Every row gives one point. To make a cloud, some directions were put in groups of two or more. Within a group, all points are equally far from the middle, so they leave a hole (a ring in 2 directions, a hollow ball in 3). The other directions are filled evenly. Then the cloud was stretched, turned, moved and blurred a little. How many holes are there, and how many directions does each take, smallest first?

Cloud (21 x 3):
[[-37   2  12]
 [ 25  55  -2]
 [-32  25  -9]
 [-31   9 -16]
 [  7  26   8]
 [-20  12  33]
 [ 13  23  29]
 [  3  -2  25]
 [ 10  18 -34]
 [  0 -24  30]
 [-33 -29  12]
 [-60   9  25]
 [-31  43  15]
 [-33  39  13]
 [ 28  -4  -9]
 [-11 -25  25]
 [-23 -26  19]
 [ 16 -17  -8]
 [-37 -25  22]
 [-10  -4  46]
 [-24  -7  36]]
Holes: 0

Cloud, 28 rows:
[[  5  60   5   0]
 [ 33  19 -30 -35]
 [ 19   5 -53 -12]
 [-18 -25  21  48]
 [-27  -4  20   2]
 [-13 -50   9  38]
 [ -3 -18 -34 -27]
 [ 50  15  22   7]
 [ 35 -42  18   2]
 [-36  -6   4  -6]
 [ 40  28  -5 -22]
 [ -7   3   3  50]
 [ 11  40  -8  29]
 [ 30  55  -8 -13]
 [ 31 -35  19  -3]
 [  8 -43 -22   6]
 [  4 -44  30  10]
 [ 22  18  22  52]
 [ 23  54 -10   8]
 [ 26  -9  52  20]
 [ 28   2 -46 -12]
 [-31 -14  12  18]
 [ 26 -12  18 -15]
 [-16 -25  -7 -17]
 [  4 -12  -3  59]
 [ 23 -11 -44  -3]
 [-28  -9  10  30]
 [ 17  39   7 -32]]
Holes: 1 (3)

Cloud (55 x 6):
[[ 37  15   5 -22 -10   4]
 [ 13  21  28  17   9  10]
 [ 39  15   5 -15   5   6]
 [ -8   4  47 -41  -6 -18]
 [-22  18  24 -38  27  -3]
 [-10   3  30 -56   8   0]
 [-21  -3 -16   4  -5 -26]
 [-28 -12 -23 -13  11 -20]
 [-41 -14 -17  -5 -20  -6]
 [-32 -14 -20 -17  15 -11]
 [  4 -12   1 -40 -26 -32]
 [ 10 -13  24   6  27  -5]
 [ 10  -2 -21   2   4  17]
 [-11 -10   5  14 -19 -24]
 [ 16  32  39 -16 -12  -5]
 [-16   4  -8 -38  27   4]
 [ 11 -16  29 -36 -15  36]
 [ -2  -3  30 -57   8   7]
 [ 13  22  -4 -27 -18 -16]
 [  4   9  42 -32 -14 -28]
 [ 31   7  -3 -30 -24   6]
 [ 38   8  45 -27  -2  15]
 [ -1  33  22   3   4 -20]
 [ 14 -12  -9  18  -7  10]
 [  5 -10 -20  10  -6  15]
 [-25   4  26  19 -12  22]
 [ 16 -39 -12  -5  -8  13]
 [-24  -3   7 -52 -22  -8]
 [-40 -19   4 -15  13   2]
 [ 13  -4  41 -25 -23  32]
 [-23  13   6 -49 -20  -5]
 [  2   9  45 -39  -2 -26]
 [-48   8 -10  -8   3  -6]
 [ -6 -22  32 -47  -3  10]
 [-15  -7 -10   5  -4  34]
 [-18 -10  28  -4  28  13]
 [-19  -1  11 -60  -5  -6]
 [ 29 -20  18  -4 -34   5]
 [  7 -36  -6 -49 -12  -9]
 [ -9 -23 -21 -14  19   3]
 [-10 -17  22  -6 -29  36]
 [-13 -24  -5 -55 -17 -12]
 [-49   4  12  -6  10  -6]
 [  7  18 -17 -20  -4  20]
 [ -5 -24   8 -12 -23 -32]
 [-40  29   7 -21   7  -5]
 [-38  14  -4 -28  19  -8]
 [ 12  11  10 -37  15 -35]
 [-14 -38  -1 -19   0  24]
 [  9 -35   5  -6   9 -14]
 [-26  19  12 -49 -10  -7]
 [ -6 -17  36   3  24  -3]
 [ 35  10  47 -29   1  18]
 [-13 -15 -16   8 -26 -11]
 [-18   0  -9   7  -2 -30]]
Holes: 3 (2, 2, 2)
